Rows are points. Each copy is the shape, with its points in the same order, turned, moved and blurred by noise. Is it also mirrored, or only turned?

Shape, 5 rows:
[[-0.7  3.4]
 [ 0.5  2.5]
 [-4.1  3.0]
 [ 3.7 -0.9]
 [-0.2 -7.1]]
Copy 1, 5 rows:
[[ 0.9  3.8]
 [-0.2  3.0]
 [ 4.2  3.8]
 [-3.2 -0.8]
 [ 1.7 -6.7]]
Copy 1 is: mirrored
Copy 2 (5 x 2):
[[-1.5  4.2]
 [ 0.1  3.9]
 [-4.5  4.7]
 [ 2.8  0.6]
 [ 0.4 -5.3]]
Copy 2 is: only turned

Shape (9 x 4):
[[-2.8 -3.9  3.1 -3.8]
 [ 4.6 -5.0  2.7  0.3]
 [ 3.6  2.5 -0.2  1.3]
 [-2.7  1.1  1.2  5.0]
 [ 3.5 -2.1  5.2  0.4]
 [ 3.1  0.9  4.6  2.4]
 [ 2.7  4.4  8.1  0.4]
 [ 0.9 -3.6  2.1 -2.6]
 [-3.5  3.5 -1.4 -1.7]]
Copy 1:
[[-0.3 -3.4 -2.0  3.7]
 [ 5.9 -4.2  2.1 -0.6]
 [ 4.4  3.5  1.3 -2.4]
 [-1.7  2.6  5.1 -0.5]
 [ 5.9 -1.4  2.7  2.1]
 [ 5.1  1.6  4.2  1.2]
 [ 6.4  4.6  3.3  5.4]
 [ 2.7 -2.8 -1.2  1.1]
 [-2.2  4.5 -2.3 -0.1]]
Copy 1 is: mirrored
Copy 2:
[[-3.0 -3.8  1.7 -5.5]
 [ 4.9 -6.6  2.5 -3.6]
 [ 5.0 -0.5 -0.5  0.4]
 [ 0.0 -2.3 -0.3  4.3]
 [ 3.5 -3.8  4.4 -2.3]
 [ 4.2 -2.0  4.3  1.0]
 [ 3.7  2.6  7.7  0.7]
 [ 1.0 -4.2  1.9 -4.5]
 [-1.7  2.2 -3.1 -2.0]]
Copy 2 is: only turned
Copy 3 (9 x 4):
[[-2.8 -3.9  3.5 -4.4]
 [ 5.0 -3.7  2.6 -1.0]
 [ 3.4  2.9 -0.9  0.7]
 [-0.7  1.1  2.6  5.8]
 [ 3.9 -2.1  5.6 -1.9]
 [ 4.1  1.3  5.1  1.7]
 [ 3.4  4.7  8.6 -1.8]
 [ 0.8 -3.6  2.0 -2.9]
 [-4.7  3.4 -0.4 -1.1]]
Copy 3 is: only turned
Copy 4:
[[-4.5 -4.3  4.0 -3.3]
 [ 3.7 -3.3  2.9 -0.2]
 [ 1.3  3.4 -0.3 -1.7]
 [-3.6  2.6  1.0  3.2]
 [ 2.1 -0.6  5.6 -1.1]
 [ 0.9  2.2  4.2  0.6]
 [-0.2  5.8  7.4 -2.0]
 [-1.0 -3.4  2.8 -2.5]
 [-5.2  2.4 -1.2 -2.9]]
Copy 4 is: only turned

Shape (11 x 8):
[[ 1.7 -5.8  3.6  0.7  3.1  6.5  2.8  2.1]
 [ 3.7 -6.1 -1.0  1.7 -0.9  4.5 -1.7 -0.8]
 [ 4.8  3.3  5.5  0.5 -3.2 -2.7  0.5 -3.1]
 [ 0.2  3.7  0.4 -0.1 -5.9 -4.1 -3.8  4.2]
 [ 1.5 -1.8 -0.8 -2.1  1.4  4.8  0.5 -3.6]
 [-0.3 -8.2  2.3 -0.3 -1.7  2.8  1.8 -1.9]
 [-3.4  2.6 -0.2  0.0 -1.4 -5.8 -4.6  3.2]
 [-4.9 -2.5 -6.2  8.2 -2.3  3.5 -0.4 -1.6]
 [ 4.0 -4.8 -0.1 -1.2  0.0  1.0  5.1 -0.4]
 [ 2.7 -4.6 -1.2  0.5  3.5  3.3  1.5  1.6]
 [-1.7  5.1 -0.6 -0.1 -7.0 -1.0 -1.2  1.5]]
Copy 1 (11 x 8):
[[ 2.3 -0.6  5.8  0.5  4.8  7.6  2.3  1.3]
 [ 4.4 -2.7  0.3 -0.5  1.2  5.7 -2.2  0.0]
 [ 4.7  2.0  3.1  1.6 -4.4 -3.4  3.7 -4.0]
 [ 0.8  0.0  0.8 -0.2 -6.7 -5.8 -0.8  5.0]
 [ 2.2  2.5 -0.1 -2.8  0.9  5.8  1.2 -2.4]
 [ 1.1 -5.0  3.9 -1.8  0.6  6.8  2.3 -1.5]
 [-4.4  0.4  1.2 -1.0 -3.4 -6.1 -1.8  3.3]
 [-4.1 -2.1 -4.8  5.3 -1.7  7.1 -3.6  1.5]
 [ 3.8 -2.3  0.3 -0.9  2.8  3.8  6.0 -0.2]
 [ 1.8 -0.5  0.8 -0.5  5.4  4.2  1.9  1.7]
 [-0.4  2.3 -0.9  0.5 -8.5 -1.6  1.1  3.6]]
Copy 1 is: only turned
Copy 2:
[[ 0.1 -5.8  3.5  2.0  1.0  5.5  1.0  4.4]
 [ 0.1 -3.1  0.4 -0.2 -4.6  2.0 -2.3  5.3]
 [ 4.1  5.2  7.0 -1.1 -2.2 -1.5 -0.6 -1.8]
 [ 4.6  4.4 -1.4  2.5 -0.9 -1.9 -6.3 -4.5]
 [-1.4  0.3  1.1 -3.8 -0.2  2.7 -0.2  4.7]
 [-1.9 -6.0  2.1 -1.7 -3.6  2.1  0.5  0.5]
 [ 1.1  2.9 -1.2  2.1  2.9 -4.6 -7.1 -4.0]
 [-8.4  1.4 -4.3  5.2 -4.2 -1.1 -1.4  3.2]
 [ 2.6 -3.3  1.0 -1.2 -1.6  0.3  4.2  2.2]
 [ 0.7 -3.7  0.1  0.8  0.8  1.2  0.7  5.9]
 [ 1.3  6.9 -2.4  1.4 -1.3  0.6 -3.7 -4.4]]
Copy 2 is: mirrored
Copy 3 (11 x 8):
[[ 1.5 -5.4  5.1  1.6  4.6  5.5  0.4  4.8]
 [ 3.2 -7.3  1.0  2.2  1.2  3.4 -3.3  1.1]
 [ 5.7  2.7  4.2  1.4 -2.1 -1.8  1.0 -4.3]
 [-0.1  2.9  0.2 -1.1 -6.0 -4.4 -3.2  0.5]
 [ 2.8 -3.0 -0.8 -0.1  4.3  5.0 -0.3 -1.4]
 [ 0.4 -8.9  3.3 -0.4  2.1  2.0  1.7  0.2]
 [-3.2  3.3 -0.8 -0.2 -1.0 -6.7 -3.4  1.1]
 [-4.2 -5.9 -5.6  8.7 -1.1  2.6 -1.9  0.3]
 [ 5.5 -5.2  0.8 -0.5  1.8  1.7  3.2  2.2]
 [ 3.3 -4.8  0.5  1.8  4.1  2.1 -0.3  4.8]
 [-2.1  3.6 -1.7 -0.6 -6.6  0.2 -1.3 -1.2]]
Copy 3 is: only turned

Shape (16 x 11):
[[-2.9 -4.2 -1.3 -3.5 -2.5 -1.0  3.9 -1.3 -3.2 -2.3  2.7]
 [ 0.4 -3.5  1.5 -2.4 -5.3 -2.8  1.0 -1.5 -1.0 -4.0  4.3]
 [-1.1  5.0  2.9  6.2 -0.1  1.6  0.9  3.8 -2.6 -3.6  1.7]
 [-3.3 -3.0  1.7  0.1  2.0 -1.4 -0.1 -0.6  1.1 -7.0  5.5]
 [ 4.5  1.1 -1.7  1.5  0.6 -2.6 -2.8 -1.2 -1.5  2.6  4.5]
 [-1.6 -3.1  0.2  1.3  0.3  0.6 -1.4 -0.9 -4.5 -3.7  3.3]
 [ 2.6 -1.0  0.3 -1.5 -6.3 -2.0 -0.5 -3.4  2.0 -1.7  2.7]
 [ 1.1 -4.4 -0.9  0.0 -5.9 -9.4  0.6 -2.5  2.0  1.2  2.4]
 [ 3.0  1.7 -2.0 10.6  2.0  5.1 -1.9 -1.3  3.4  2.8 -2.8]
 [-6.1  2.4  0.2  0.4  0.0 -1.3 -0.1 -5.0 -3.0 -2.0  0.7]
 [ 1.2  3.0 -0.8  5.3  0.9  5.8 -4.8  3.9  1.2  4.6 -3.7]
 [-1.9  1.3 -1.8 -1.0  0.3  1.0  5.6 -1.3 -0.9 -3.9  6.0]
 [ 1.2  4.0 -6.5  6.3  0.8  1.3 -4.2  4.8  2.3 -0.8 -2.4]
 [ 2.1 -5.6  0.9 -1.1 -2.2 -7.2  4.8 -1.0 -1.9 -1.8  2.2]
 [-1.7  2.9  2.6 -1.1  4.5  1.4  0.2  0.3  1.5 -1.0 -0.8]
 [ 6.9  4.9 -3.4  6.5  2.1  3.2 -4.8 -0.3  0.6 -0.5 -7.6]]
Copy 1 (16 x 11):
[[ -1.6  -3.1  -2.6  -2.7  -7.0  -2.5   5.3   1.3  -3.3  -1.2   0.4]
 [  1.9  -1.7   0.3  -3.6  -8.9  -4.8   1.3   2.2  -0.9  -2.4   1.0]
 [  1.7   3.7   1.0   5.4  -0.1   0.1  -1.7   5.2  -3.2  -1.1   2.2]
 [ -2.1  -3.2  -0.3  -0.6  -3.7  -2.4   0.4   1.1  -0.4  -7.1   4.0]
 [  5.1   0.0  -2.6  -1.1  -0.5  -5.5  -0.6  -2.1   1.0   2.5   2.6]
 [  1.8  -3.8  -2.1   1.6  -3.6  -1.2   0.6   0.0  -3.9  -2.5   2.6]
 [  3.2   0.9  -0.4  -2.9  -8.6  -3.7   0.0  -0.2   3.0  -0.6  -0.8]
 [  0.8  -1.8   0.3  -1.7  -7.4 -11.3   2.3  -0.6   3.4   0.5  -2.1]
 [  4.1   1.8  -1.5   8.1   3.9   2.8  -0.2  -2.9   5.7   1.4  -2.5]
 [ -4.3   2.4  -0.7   1.7  -5.5  -2.1   0.4  -3.7  -4.0  -1.0   1.7]
 [  2.8   0.5  -1.7   4.3   4.5   3.6  -4.2   0.7   1.3   4.9  -4.1]
 [ -1.3   2.9  -3.4  -2.0  -3.6  -0.7   5.2   2.3  -1.5  -3.1   4.7]
 [  2.7   2.7  -7.3   4.9   3.7  -1.4  -4.1   1.4   1.4  -0.1  -4.5]
 [  2.2  -2.2   1.3  -2.4  -5.5  -8.5   6.6   1.0  -1.8  -1.9  -0.7]
 [ -2.7   2.0   1.5  -1.9   2.4   0.8  -0.9  -0.4  -1.5  -1.8   0.1]
 [  8.0   4.7  -2.4   4.6   4.6   1.6  -3.4  -4.5   0.0   0.1  -6.8]]
Copy 1 is: only turned
Copy 2 (16 x 11):
[[-3.4 -6.0 -2.2  0.7 -2.5  2.8  5.1 -2.2 -3.8 -2.7  2.2]
 [-0.3 -5.2 -1.4  0.6 -5.1 -0.5  2.1 -4.3 -1.4 -5.0  3.8]
 [ 0.8  3.4  4.2  7.1  0.9  1.9  3.0  2.4 -2.5 -1.4  1.5]
 [-1.9 -4.2  0.0  2.1  2.7  3.7  1.4 -1.5  0.0 -7.5  4.4]
 [ 2.4 -0.8 -4.2  1.8  1.4 -1.8 -2.9 -3.2 -4.0  3.2  3.7]
 [-2.1 -3.7 -1.3  4.2  0.3  3.0  0.5 -0.2 -5.3 -4.2  2.0]
 [ 0.8 -1.7 -1.4 -1.2 -5.9 -0.2 -0.4 -6.1 -0.7 -2.3  2.5]
 [-3.1 -5.0 -4.2  0.1 -4.2 -4.3  0.7 -6.5  3.3 -0.5  2.6]
 [ 1.6  3.9 -0.2  6.9  3.3  6.9 -4.3 -1.8  1.3  6.1 -2.9]
 [-7.3  1.3  1.1  0.9  1.2  2.3  1.8 -2.4 -4.1 -2.7  2.0]
 [ 1.7  3.5 -1.6  3.4  0.3  5.7 -4.5  5.6 -1.0  6.5 -1.9]
 [-0.8 -0.8 -0.8  1.7  1.0  5.8  6.5 -3.8 -2.6 -1.9  6.4]
 [ 0.6  6.3 -6.2  5.6  1.3  3.6 -2.3  3.3  1.4  1.8  0.9]
 [-0.9 -7.6 -3.2  1.2 -1.7 -3.5  5.1 -5.7 -1.1 -2.5  0.5]
 [-0.7  1.4  1.7 -1.8  3.5  3.6  2.5  1.1 -0.6  0.3  0.6]
 [ 3.4  8.6 -4.5  3.4  2.5  3.4 -5.1 -0.7 -2.5  2.7 -6.4]]
Copy 2 is: only turned
Copy 3 (16 x 11):
[[ 0.1 -5.2 -1.4 -4.4 -3.2 -1.0  4.7 -1.9 -4.0 -0.7  2.3]
 [ 1.8 -4.5  1.1 -2.1 -7.0 -2.5  1.6 -2.9 -2.7 -0.6  4.1]
 [ 1.8  2.4  2.0  4.2  1.2  0.0 -0.6  5.3 -0.3 -3.8  2.0]
 [ 1.7 -6.0  1.5 -2.6  0.1 -3.4  0.6 -0.5  1.0 -5.5  5.6]
 [ 4.8 -2.6 -4.3  1.4  2.0 -1.7 -4.1 -2.0 -5.0  1.7  2.6]
 [-0.4 -6.1 -1.1 -0.3  1.0  0.7 -0.2  0.0 -3.2 -4.5  3.2]
 [ 3.8 -2.2 -1.5  0.7 -5.4 -0.3 -1.5 -5.7 -1.9  1.3  3.9]
 [ 3.3 -5.6 -2.4  2.0 -5.8 -8.6  0.3 -5.9 -3.2  2.7  0.2]
 [ 4.4 -1.1 -3.5  7.1  5.0  3.8 -4.8 -0.9  4.2  0.8 -4.0]
 [-2.7  0.1 -0.2  0.9  2.9 -1.1  3.9 -4.7 -2.0 -3.4  2.9]
 [-1.0  2.5 -3.3  3.0  3.1  3.1 -6.6  2.9  2.9  3.0 -3.3]
 [ 3.0 -3.1 -1.3 -1.5  1.9  0.5  5.6  0.9 -0.3 -0.6  6.1]
 [ 1.7  2.0 -8.9  4.7  1.4 -0.5 -4.5  3.2  3.5 -2.4 -2.1]
 [ 5.7 -7.6  0.7 -2.2 -3.5 -5.4  1.9 -1.7 -4.5 -0.2 -0.8]
 [ 0.8  1.4  0.1 -3.4  4.6 -1.7 -1.0  0.6  2.3 -0.8  0.9]
 [ 6.2  4.6 -5.1  3.1  3.7  3.7 -7.2 -1.2  0.6 -3.1 -6.5]]
Copy 3 is: only turned

Shape, 15 rows:
[[  0.9  -2.1   1.2   3.0  -2.4   5.6  -2.8   3.5   0.6  -2.3   2.8   0.8]
 [ -1.6  -0.8   0.4   2.5  -2.2  -0.6  -2.1   4.5   5.3   4.6  -1.9   0.4]
 [  1.9   0.2  -1.3   2.9  -2.4   2.1   9.1   1.2   1.8   4.8   3.1  -1.6]
 [  1.8   3.1  -0.8   1.0   1.5  -1.1   9.7   1.3   0.7  -1.4  -2.8   2.9]
 [  2.8   0.6   2.8   2.5  -0.2   5.4   0.2   4.6  -1.0   3.6  -4.0   2.0]
 [  1.9   2.0   2.6  -1.4  -2.6   0.8  -0.6  -3.8   1.7  -1.5  -3.5  -1.4]
 [ -5.7  -1.1   0.8  -0.6  -1.7   1.1  -0.5   0.0  -1.3   5.8  -4.1  -0.4]
 [  1.6  -0.9   2.6   3.4  -1.9  -2.1   2.0   4.1  -1.4   3.0  -4.9   1.5]
 [  0.5   5.2  -7.1  -8.3   4.1  -1.5  -2.5   2.9  -1.3  -1.5   2.4  -7.7]
 [ -0.1   5.9   2.9   0.4   0.2   0.4  -2.3   2.2  -0.6  -0.5   6.5   2.4]
 [  0.9  -4.2   2.2   1.4  -1.3   3.4  -2.9   4.0   0.2   2.9   7.9   2.8]
 [  2.5   1.6   2.3  -2.1   0.1  -1.3  -3.0 -13.7   3.4  -0.3  -4.8   3.1]
 [ -5.7   4.9  -0.7   4.0   6.3   1.5  -3.0  -0.4  -1.2   2.3   1.1  -3.2]
 [ -0.9   2.1   2.2   2.1   1.2   8.1  -3.1   4.5   3.9  -1.1  -1.5   2.1]
 [  0.3   4.2  -4.2   1.8  -2.6   1.2  -3.8   4.5  -0.6   0.6  -4.3   2.1]]
Copy 1 (15 x 12):
[[-0.3 -0.7 -1.0  1.4  1.7  5.2 -3.1  2.1 -3.1 -0.2  6.3 -1.8]
 [ 1.5 -1.3  0.1  4.6  1.8 -0.4 -2.1  2.4  3.2  6.1  2.9  0.8]
 [ 1.5  2.4  3.2  2.8 -1.1  1.1  4.5 -4.5  0.9  5.2  4.6 -7.7]
 [-1.2  6.4  1.6  4.2 -1.5  2.9  2.5 -6.8  1.9  1.6 -2.4 -2.3]
 [ 4.8  1.2  1.0  2.5  0.6  6.6  1.7  2.8 -1.1  3.2  0.6  0.3]
 [ 3.2 -0.5  0.8 -1.0 -1.3  0.4 -2.4 -0.7  3.7 -3.5 -1.1 -1.6]
 [ 0.0 -1.9 -0.4  0.0  1.5 -1.7  5.1  4.6  2.8  2.7 -0.4  0.6]
 [ 1.2  0.1  2.2  6.0 -3.7  2.3  1.7  1.3  0.7  3.1 -0.6  1.7]
 [-2.2  1.8 -5.4 -8.1 -0.8 -3.5 -6.4 -1.9 -3.2  6.7 -5.3 -5.5]
 [-1.3  5.1  4.7 -3.3  1.4  0.4 -4.5  0.7 -3.4  1.7  4.3  0.7]
 [-0.3 -2.4  1.7 -0.5  2.3  2.4 -1.2  0.1 -5.3  3.9  9.5  1.0]
 [ 7.5  1.0 -1.7 -3.6 -1.1 -4.6 -0.8 -4.2  6.9 -8.7  0.6  4.1]
 [ 1.1  6.3 -1.8 -0.4  4.3 -6.0  0.0  4.8 -4.3  1.5 -0.2 -1.7]
 [ 2.6  2.3 -1.1  1.9  6.9  6.2 -3.3  3.5 -0.5  1.0  2.0 -0.6]
 [ 0.1  4.5 -3.8  0.4 -2.3  3.5 -3.0  4.9  2.8  4.1  0.5  0.9]]
Copy 1 is: mirrored
Copy 2 (15 x 12):
[[ 1.1 -0.4  2.2  4.3 -3.6  5.2 -1.9  0.5 -0.4 -3.9  0.0  3.9]
 [-2.4 -1.2 -1.1  4.1 -0.5  2.1 -0.6  6.9  5.4  0.1 -1.4  1.5]
 [ 1.1 -1.7 -6.2  3.0 -8.6  4.3  2.3  2.2  0.7  6.2 -1.3  0.6]
 [ 4.9 -0.2 -6.8  0.3 -3.4 -0.8  3.8  0.0  1.0  2.3 -6.6 -0.7]
 [ 1.3  1.0  1.2  1.8 -3.2  3.2 -4.0  5.5 -0.6  0.8 -6.8  1.8]
 [ 2.1  0.7  0.7 -1.0  3.6  6.2  2.7  0.7  0.5  1.2 -1.7 -1.8]
 [-4.6 -2.9  0.8  1.9  0.9 -0.3  0.0  6.5 -2.3  2.6 -1.3 -1.9]
 [ 3.6 -0.3  1.7  2.0 -1.9 -1.1  1.0  6.5  2.6  2.8 -4.9  0.9]
 [ 0.8  6.6 -8.3 -2.6  0.1  0.6 -1.9  2.7 -1.6 -5.2  8.0 -5.7]
 [-2.1  4.5  1.2  0.4 -3.8  0.9 -2.8 -4.6  3.5 -0.5  0.5  0.1]
 [-2.5 -2.2  2.8  1.2 -6.8  2.7 -4.3  0.3  2.6 -1.0  2.8  5.8]
 [ 0.7 -2.4 -0.3 -4.7 11.9  5.4  2.0 -3.5  0.9  5.9 -1.5  0.8]
 [-2.1  0.5 -2.1  6.0  1.5 -0.8 -6.9 -1.0 -0.4  1.7  1.1 -5.6]
 [-1.5  0.4 -0.1  4.2 -0.8  5.8 -4.8  0.7  0.7 -5.0 -5.8  1.3]
 [-0.4  6.0 -1.3  4.3  2.2  0.0 -0.5  5.0 -0.4 -1.7 -2.6  2.8]]
Copy 2 is: mirrored
Copy 3:
[[-0.6 -0.1  0.9  1.4 -3.8  4.9  0.8 -2.4  4.3 -2.6  0.3  5.1]
 [-4.7 -1.8 -2.0 -1.3 -1.7 -2.3  0.3  3.0  4.9  0.5 -1.4  0.6]
 [-0.2 -4.7 -4.1 -1.0 -2.0  4.7  7.9  1.3 -1.7  5.0  0.3 -1.1]
 [ 4.2  4.6 -5.8 -3.4  0.0  1.5  7.4  4.0 -3.0  2.2 -2.8  0.9]
 [-2.5  2.6  0.7  2.1 -1.5 -0.2  4.5 -0.6  3.2  4.0 -3.4  6.5]
 [ 0.5  3.9  3.8 -2.1 -0.3  0.6  0.8 -3.0  0.5  2.9 -2.4 -2.4]
 [-7.1  0.0 -2.0 -0.2 -2.4 -2.3 -0.5 -2.0 -2.6  2.9 -4.4  1.0]
 [ 0.1  1.1 -0.9  0.8 -4.3 -4.0  4.9  0.9  1.6  1.9 -3.1  2.8]
 [-4.4  3.0 -1.9 -1.7  8.9 -1.3  4.8 -5.2 -3.9 -6.1  7.8 -2.6]
 [ 1.2  5.2 -3.9  0.9 -2.9  1.4 -0.8 -2.6  2.7  1.0  6.9  3.1]
 [ 0.2 -5.1 -1.1  1.0 -4.0  1.7 -0.2 -2.8  4.1  0.6  5.3  8.0]
 [ 6.1  3.7  2.2 -2.1  3.2 -0.2 -7.1 -5.3  0.2  7.2 -4.4 -5.8]
 [-4.2  2.5 -4.8  8.1  0.1  0.2 -2.0 -0.4 -2.4  0.0  2.2 -1.3]
 [-3.8  3.7  0.4  1.8  0.1  5.0  0.3  0.5  5.0  0.7 -0.8  5.4]
 [-3.3  4.6 -4.8  0.4  0.4 -2.7  4.1 -4.2  5.4 -1.9 -3.7  1.1]]
Copy 3 is: mirrored

Shape (15 x 12):
[[ 0.7 -0.5 -3.9  0.8  0.8 -1.9 -3.6 -1.8  7.1  2.8 -4.1 -0.4]
 [-1.7  3.8 -4.5 -2.9  0.5 -1.8 -5.8 -0.8  3.2 -4.5 -0.1  3.8]
 [ 1.0 -0.7  2.5  0.0  0.8 -5.5  0.7  4.5  0.6  3.3 -1.4  0.7]
 [ 4.0  1.5  6.9  0.8 -4.1  1.7 -0.8 -5.2 -3.3 -2.5  4.2  2.0]
 [-3.0 -0.7  8.6  2.0 -3.2  2.6 -3.7  0.5  1.1  0.3  1.8  3.4]
 [-1.1 -5.6 -1.2  5.5 -0.3 -6.2 -1.4  5.2  5.9  1.2  2.1 -3.0]
 [ 1.8  4.5  4.2  0.4 -7.9 -0.4  0.2 -4.7 -6.3 -3.2  0.6 -0.2]
 [ 6.6 -6.2 -1.1 -0.4 -5.2 -4.5  2.8  3.4  0.1 -3.5 -4.0 -0.3]
 [ 5.8 -1.5 -0.3 -0.8 -3.0  1.3  3.7  5.0  1.1 -2.9  0.1 -3.0]
 [ 2.6 -1.7 -1.4  3.5  0.7 -1.8  0.1  5.4  0.5 -0.7 -2.9 -3.6]
 [-5.8 -0.1  4.7 -2.4 -1.5  2.4 -0.2 -6.7 -3.8  0.1  3.3  2.0]
 [-3.2 -1.2  2.3  5.3  0.2  4.0 -3.9 -0.8 -3.0  2.1  3.7  7.0]
 [ 0.9 -1.5 -0.9  0.8  4.6 -2.9 -4.4 -0.9  3.2 -4.8 -3.6 -0.7]
 [-1.5 -0.3 -0.5  4.6  2.3 -4.8  3.3  0.8  7.1 -0.7 -1.9  1.9]
 [ 2.1  0.9  4.5 -1.3 -1.3  0.6 -1.2 -3.4 -4.0  1.1  6.0  3.2]]
Copy 1:
[[ 4.9  3.1  0.7  4.4 -3.0  4.6 -0.2 -1.2 -0.8  1.7 -5.7 -5.8]
 [ 0.4  4.1  1.8  3.6  3.3  0.9 -4.4  0.9 -0.1  6.2 -7.4 -1.3]
 [ 2.9  0.9 -0.7  5.2 -1.8 -1.6 -1.1  0.6  0.1 -5.0 -0.4 -0.5]
 [-0.7  1.5  3.8 -0.1  4.5 -2.2  8.3  3.2 -0.2  3.4  3.3  1.8]
 [ 1.6  3.6  1.6 -3.3 -2.4 -6.3  3.7  5.4 -1.1  1.8 -0.4 -1.0]
 [ 2.6 -0.4 -2.5  3.0 -3.2  3.0  0.3  6.3  2.6 -7.1 -6.0 -5.3]
 [-2.1 -1.3 -1.5 -1.6  6.1 -1.2  6.9 -1.2 -2.1  3.9  1.9  3.6]
 [-2.5 -7.3 -2.0  8.3  0.4 -0.3  1.8  0.5  0.1 -1.4  0.5 -6.2]
 [ 2.2 -6.1 -0.4  3.4  2.1  0.3  0.5  1.6  5.4  0.5  2.6 -4.0]
 [ 4.4 -4.0 -1.3  2.5  0.3  2.6 -2.4  2.1  0.2 -3.3 -0.1 -4.3]
 [-4.5  6.2  2.9 -4.5 -1.2 -0.5  2.9  0.2  0.1  3.6  1.9  2.8]
 [ 1.0  2.0  4.6 -2.1 -4.5 -0.5  1.0  8.2 -3.8  3.3 -0.5  3.8]
 [ 1.2  2.3  4.2  2.5  2.8  2.5 -3.2  1.2 -2.4 -0.3 -3.9 -7.2]
 [ 2.5 -1.5  4.5  2.4 -2.9  0.6  0.2 -0.9  1.6 -4.3 -7.9 -3.2]
 [-0.6  4.1  3.4  1.6  1.6 -0.7  4.6  4.1  0.6  2.2  3.3  4.5]]
Copy 1 is: mirrored
Copy 2 (15 x 12):
[[-4.8  3.2  1.7 -3.1  0.5 -1.7  2.1  4.5 -4.2 -0.3 -5.0  3.0]
 [-1.2  3.5 -1.3 -0.9 -2.2 -0.7 11.3  1.4 -0.7  2.2 -3.3  2.0]
 [-4.1  0.0  3.4  5.3 -3.0  0.9  0.1  0.9 -1.4 -1.3 -2.2 -2.6]
 [ 0.2 -1.2 -2.9  1.9  2.1  2.4  1.2 -0.1 10.5  3.6  0.8 -0.4]
 [-4.1 -2.9  1.8  5.8  3.7 -0.3  3.5 -2.0  6.4  0.9 -0.8  4.9]
 [-4.6  5.1  1.6  5.2 -5.1 -4.5 -3.2  0.2 -3.4 -2.6 -0.4  4.6]
 [-2.8 -2.7 -5.4 -0.2 -0.6  4.9  3.6  2.2  8.9  2.0  4.8 -1.6]
 [-1.2  0.7 -3.9  6.4 -4.0  5.1 -3.0  5.7 -4.3  3.5  0.6  0.3]
 [ 1.6 -1.9 -4.4  4.1 -0.7 -0.1 -2.0  1.1 -3.8  2.4  2.0 -1.8]
 [-4.0  2.6 -2.2  3.6 -0.5  0.9 -1.5 -0.9 -5.3 -1.6  0.6 -0.9]
 [ 2.3 -1.9  3.1 -0.2  1.4  3.6  5.8  0.5  9.4 -2.8  1.9  3.7]
 [-2.9  3.4  6.2  2.0  3.9  2.3  4.1 -4.7  5.5  3.6  2.5  4.2]
 [-1.6  5.4 -3.3  1.2 -0.4  2.3  3.9  0.2 -2.3 -2.1 -6.9  2.4]
 [-3.8  0.3  2.1 -0.7 -6.0  0.4 -1.0 -2.4 -3.1  0.2 -5.6  3.9]
 [ 1.8  0.6  2.2  2.0  1.4  1.1  2.6  0.2  9.2  2.2  1.2 -2.0]]
Copy 2 is: only turned
